Each wall is flat, endless, passes through zero and stands at right angles to its row. A trip goes straight from one point to another. List the walls that it crosses, first one first.

Walls:
(1): [-0.23 -0.62]
(2): [-0.17  0.16]
(3): [-0.46  0.13]
(4): [-0.26  0.23]
(5): [-0.33  0.38]
Trips:
[0.27 0.35] to [ 0.04 -0.33] -> 4, 2, 5, 1
[ 0.71 -0.10] to [0.52 0.10] -> none

Walls:
(1): [ 0.22 -0.22  0.18 -0.55  0.02  0.10 -0.14 -0.11 -0.14]
(2): [ 0.24  0.05  0.06  0.14  0.04 -0.19  0.25  0.02 -0.27]
(3): [ 0.08 -0.01 -0.25  0.13  0.46  0.13 -0.38  0.06  0.30]
(4): [-0.15  0.21 -0.55  0.27 -0.02  0.19 -0.12 -0.29  0.15]
(5): [ 0.45 -0.24  0.31  0.41 -0.26 -0.31  0.41 -0.35 -0.07]
Trips:
[-0.47 -0.22 -0.50  0.22  0.14 -0.18  0.19 -0.08  0.22] to [-0.08  0.25 -0.48 -0.44  0.11  0.08 -0.04  0.38 -0.06] -> 1
[-0.16 -0.04 -0.02 -0.06 -0.38 -0.19  0.32  0.40  0.05] to [ 0.10  0.24  0.06  0.29  0.15  0.03  0.61 -0.59  0.28] -> 4
[ 0.23 -0.34  0.36  0.13 -0.26 -0.50  0.42  0.36 -0.11] to [-0.70  0.09  0.18  0.25  0.21 -0.04 -0.03 -0.66  0.55] -> 2, 4, 3, 5
[ 0.24  0.05  0.22 -0.57 -0.19 -0.12 -0.26 -0.25 -0.42] to [-0.21  0.21 -0.57 -0.04 -0.20  0.44 -0.15 -0.32  0.46] -> 5, 2, 4, 3, 1
[-0.45  0.57  0.08  0.08  0.24  0.01 -0.12 -0.45 -0.04] to [-0.45  0.60  0.27 -0.19 -0.38  0.39 -0.02  0.40 -0.09] -> 3, 4
[ 0.25  0.62  0.40  0.12  0.38  0.27  0.43  0.27 -0.38] to [-0.25 -0.20  0.19 -0.62  0.32  0.06  0.18 -0.06 -0.67] -> 1, 5
[-0.61  0.32  0.17  0.04  0.32  0.40 -0.09 -0.18  0.03] to [ 0.09 -0.53 -0.43 -0.41  0.08 -0.36 -0.16  0.28 -0.37] -> 1, 4, 2
[ 0.28  0.11 -0.17 -0.59  0.04  0.79 -0.54  0.10  0.05] to [-0.43 -0.10  0.01 -0.55  0.19  0.30  0.12  0.37 -0.09] -> 4, 3
